Each point is reached from the start by the listed moves, each made once or not at all, plus a little noise. Is the number of moves made odd or even? Then give how often each move was made.

Moves:
(1): [ 19   6 -21   5   2]
(2): [-27  24  -2  -5 -19]
(3): [ 7 20 45 15 23]
Start: [-13   8  11  20   9]
Points:
[-34  52  55  29  13] => even (0, 1, 1)
[-7 28 56 35 32] => odd (0, 0, 1)
[-15  60  32  33  14] => odd (1, 1, 1)

Moves:
(1): [ 16   2   7  -9 -11 -12   1   9 -16]
(2): [ 24   3   5 -19  17  13   9  10  14]
(3): [  1  -6  17  -6  -2 -11  -1   8  11]
(4): [ 8 13  5  5  9 17 -8  1  5]
(5): [ 20  -7   6  23   4  -7   4 -20   9]
(6): [ -3 -13  13   9  -1   7  12   8 -10]
(7): [ -7  11  -4  24  -1 -15  19  11   5]
(8): [ 13  -9  14  11  26 -23 -20   6 -20]
(9): [  2 -12 -17  16  -4  -7  -1  11   4]
Start: [  1   6  -7 -19   7  -7 -14  10  -1]
Points:
[ 24  11 -16  49  13 -19   0  12  20] => even (0, 0, 0, 1, 1, 0, 1, 0, 1)
[ 58  -9  18  -4  53 -24 -22   6   2] => odd (0, 1, 0, 0, 1, 0, 0, 1, 0)
[ 13 -22  36  -6  30 -34 -24  32 -22] => odd (0, 0, 1, 0, 0, 1, 0, 1, 0)
[ 11   6 -17   1  11   2 -24  23   8] => even (0, 0, 0, 1, 0, 0, 0, 0, 1)
[ 60   0  37 -22  47  -5 -19  44 -27] => odd (1, 1, 0, 1, 0, 1, 0, 1, 0)
[ 23 -23  25  17  35 -23 -32  44 -11] => odd (0, 0, 1, 1, 0, 1, 0, 1, 1)
[ 46 -10 -12   1  25  -6  -1  13  25] => odd (0, 1, 0, 0, 1, 0, 0, 0, 1)
